Each row is a point. To make a cloud, some directions were put in groups of two or more. Within a group, all points are equally far from the middle, so they leave a hole (a ring in 2 directions, a hollow ball in 3). The other directions are filled evenly. Then the cloud was stretched, turned, moved and blurred a little. How many holes are there, and how many directions does each take, smallest first?

Cloud:
-.27,.08
.32,.20
.35,.28
-.43,-.13
.12,-.49
.29,.24
.12,-.08
-.03,.27
.10,-.42
.34,-.27
.28,-.45
.51,-.09
.11,-.29
Holes: 0

Cloud (28 x 4):
.27,.18,.44,-.14
-.65,.15,.32,-.06
-.15,-.25,-.13,-.32
.10,-.25,.39,.07
.41,-.01,.06,.08
-.08,.12,-.09,-.51
.14,.58,-.02,-.05
-.50,.16,.45,.11
-.12,-.10,-.02,-.50
-.14,-.15,-.33,.03
-.12,.36,-.15,.37
.38,.29,.26,-.10
.39,-.03,.06,.12
-.64,.17,.31,-.10
-.44,-.01,.40,.27
.27,-.15,.30,.12
-.15,.33,.54,-.11
-.11,.06,.52,-.38
-.01,.53,.22,.21
-.50,.35,-.17,-.09
-.42,.25,.48,.09
.18,-.17,.25,.25
-.60,.09,.38,.07
.16,-.17,.45,-.09
-.16,.40,.46,.11
.12,-.23,.34,.17
.35,.33,-.05,-.18
.06,-.21,.31,.26
Holes: 2 (2, 2)

Cloud, 47 rows:
-.13,-.19,.03,-.27,-.47,.18
.36,.06,-.42,-.28,.43,-.09
.47,-.40,.06,-.21,.31,.36
.47,-.27,.12,.32,.29,-.23
-.22,-.46,-.51,-.23,-.02,.00
-.02,-.23,.42,-.22,.24,-.16
.53,-.33,.15,-.30,.31,.12
.31,-.11,.09,.01,-.34,.31
-.08,-.60,-.44,-.13,-.21,-.04
.40,-.55,.03,-.14,.38,-.13
.26,-.03,-.42,-.29,.40,-.23
-.36,.19,-.23,-.53,-.01,.09
-.05,-.67,-.06,-.13,.21,.01
.46,-.16,-.21,-.30,-.29,-.33
.52,.33,-.34,.03,.14,-.01
.53,-.09,-.10,-.14,.46,-.19
.42,-.08,-.26,.14,-.19,-.47
-.21,.35,-.16,-.58,-.17,-.17
.35,.29,-.09,-.28,-.39,-.22
.27,.14,-.72,-.02,-.25,-.12
.13,-.40,-.06,.42,.14,.16
.01,-.07,.29,-.16,-.45,-.18
.13,.56,-.07,-.03,.03,.15
.38,-.45,-.22,-.23,-.36,.02
-.03,-.24,.11,.33,.12,.26
.31,-.02,-.48,-.42,-.15,-.41
.15,.41,-.16,-.23,.26,.31
.29,.50,-.33,-.07,-.19,.09
.00,-.11,-.48,-.57,-.21,.28
-.38,-.36,-.19,-.26,.05,.11
.03,.12,.38,-.19,.31,-.17
-.06,-.19,-.10,-.54,.00,.42
.09,.30,-.19,-.65,.06,-.08
-.30,-.05,-.21,-.41,-.39,.22
.40,-.45,-.18,-.28,-.32,-.06
-.19,-.36,.09,-.11,-.40,-.05
.20,.07,-.33,.18,-.18,-.50
.41,.24,.12,-.38,.32,.00
.22,-.70,-.22,-.27,.01,-.05
-.24,-.18,-.21,-.05,.35,.18
.07,.10,-.21,-.07,-.39,.38
.19,-.02,.16,.06,.01,.51
.02,.00,.29,-.14,.35,-.27
-.02,-.45,.23,-.19,.19,-.25
.15,.20,-.22,.00,-.22,.44
.03,-.19,-.44,-.53,-.26,.29
-.19,.12,-.22,-.56,.08,.32
Holes: 3 (2, 2, 2)

Cloud:
-.30,.03,.11,-.32,-.12,.44,-.19,-.12
.66,-.22,-.03,.26,-.43,.12,-.31,-.10
.31,.27,-.28,-.40,-.06,.45,-.10,-.19
-.29,-.04,.06,.07,-.35,.46,-.32,.12
-.02,.42,-.16,.04,-.11,.21,.27,.33
.24,-.12,.48,-.45,-.04,.06,-.48,.00
.22,.37,.03,-.11,-.58,.04,.14,.38
-.44,-.01,-.42,.29,-.17,-.29,-.10,.08
.00,-.03,.14,-.25,-.10,-.26,-.67,-.04
.71,-.25,-.15,-.28,-.25,.02,-.16,-.09
-.27,.27,-.19,.34,.36,-.43,-.25,.10
.28,.08,-.15,-.08,-.02,.29,-.31,.60
-.38,-.47,.01,.34,.22,-.18,-.26,-.14
.64,.17,-.07,-.44,-.14,.36,-.23,.03
-.16,.07,.20,.03,-.60,.30,-.04,-.39
.01,-.17,-.20,.15,-.56,.35,.23,-.32
.36,.08,-.03,.39,-.81,.08,.12,-.12
-.09,-.44,.33,.10,.14,-.40,-.43,-.08
.08,-.15,-.38,.13,.37,-.12,-.41,.41
.16,.46,.44,-.14,-.05,-.36,-.22,-.09
.07,.14,.14,-.23,-.47,.39,.36,-.11
-.37,.04,-.10,-.21,.20,-.33,.03,-.26
.37,.17,.06,.00,-.37,.08,-.52,-.26
.21,-.40,-.24,-.06,-.06,.00,-.61,.40
.23,-.24,-.69,.26,-.16,.13,.03,.02
.05,-.24,.11,-.05,-.29,.38,.41,-.18
-.08,.61,.31,.17,.09,.06,.11,-.20
.33,.10,-.25,.29,-.04,.24,.37,.06
-.23,.20,-.04,.18,-.13,-.60,-.18,-.21
-.32,.19,-.15,-.22,-.25,.32,-.18,.23
.15,-.04,-.54,-.08,-.55,.00,-.21,.21
.41,.49,-.26,.29,-.06,-.08,-.33,-.11
.18,.30,.16,-.10,-.23,.49,.36,-.28
.43,.22,.09,.39,-.45,.08,.05,-.40
-.30,.25,.46,.25,.05,-.18,.03,-.38
.48,.04,.12,.11,.27,-.24,-.31,.30
-.19,-.41,.01,.31,.02,.05,-.18,.43
.36,.46,-.13,.26,-.33,.19,.35,-.17
.06,.45,-.67,.17,-.22,-.13,-.11,.13
.68,.11,.09,-.34,.00,.17,-.37,.00
.33,.33,-.64,.15,.00,.00,-.11,.31
.20,-.03,.34,.14,-.19,-.35,-.60,.08
.27,-.34,-.32,.21,-.40,.00,-.07,.49
.13,-.23,-.24,.51,-.17,.16,-.18,.45
.47,.17,.27,.34,-.56,.22,-.10,.22
.14,-.20,.40,.15,.26,-.22,-.21,.34
.19,.11,.07,.01,.47,-.11,.21,.06
-.01,.32,-.57,.35,-.50,-.16,-.14,.05
.10,-.13,.29,-.02,.44,-.02,.17,-.29
.24,.20,.15,.08,.00,.55,-.36,-.07
-.02,-.21,-.15,.39,-.52,-.44,-.35,.07
.19,.25,-.27,-.32,.32,.16,-.42,.34
.16,-.44,-.07,.26,-.24,-.21,-.64,.08
.17,.30,-.38,.21,-.14,-.58,-.17,.14
.69,-.03,-.02,.12,-.29,.24,.23,.06
.28,-.01,-.54,.09,-.06,.41,.08,-.25
.05,-.35,-.06,.07,-.43,.08,-.55,-.20
.33,.55,.09,-.17,-.47,.29,-.30,.14
-.11,.25,-.01,.43,-.36,.32,-.45,-.08
.33,-.22,-.14,-.52,.27,-.30,-.15,.05
-.15,.00,.00,.49,.02,-.12,-.57,.27
-.16,.20,-.26,.25,-.42,-.12,.27,-.34
.47,.25,-.33,.55,-.21,-.07,-.20,.06
-.22,-.10,-.24,.60,.15,-.36,.03,-.06
.33,.39,.31,-.45,-.10,.19,-.24,-.23
.39,.10,-.01,-.10,-.33,.35,.16,.47
-.02,-.37,.07,.30,-.03,-.41,-.16,-.43
-.27,-.16,-.23,-.20,-.27,-.10,-.23,-.23
.14,.32,-.34,-.31,.25,.39,-.15,-.15
.19,.13,-.29,-.27,-.60,.29,-.20,.23
.39,.61,.22,-.08,-.02,.00,-.20,.27
-.01,.53,.11,-.14,-.39,.03,-.40,-.10
.49,.30,-.16,.36,-.57,.05,.20,.00
.30,.01,-.36,.31,.35,-.31,-.09,.10
-.08,-.11,.21,-.07,-.03,.60,.06,-.34
-.43,.53,-.12,.20,-.08,.02,-.08,.18
.20,-.26,-.48,-.05,-.51,.22,-.32,.04
.05,.12,-.35,.24,.19,.38,-.40,-.09
-.23,.32,.48,.44,-.24,-.05,-.08,-.18
.34,-.05,.07,.03,-.03,-.63,-.09,-.09
Holes: 1 (8)
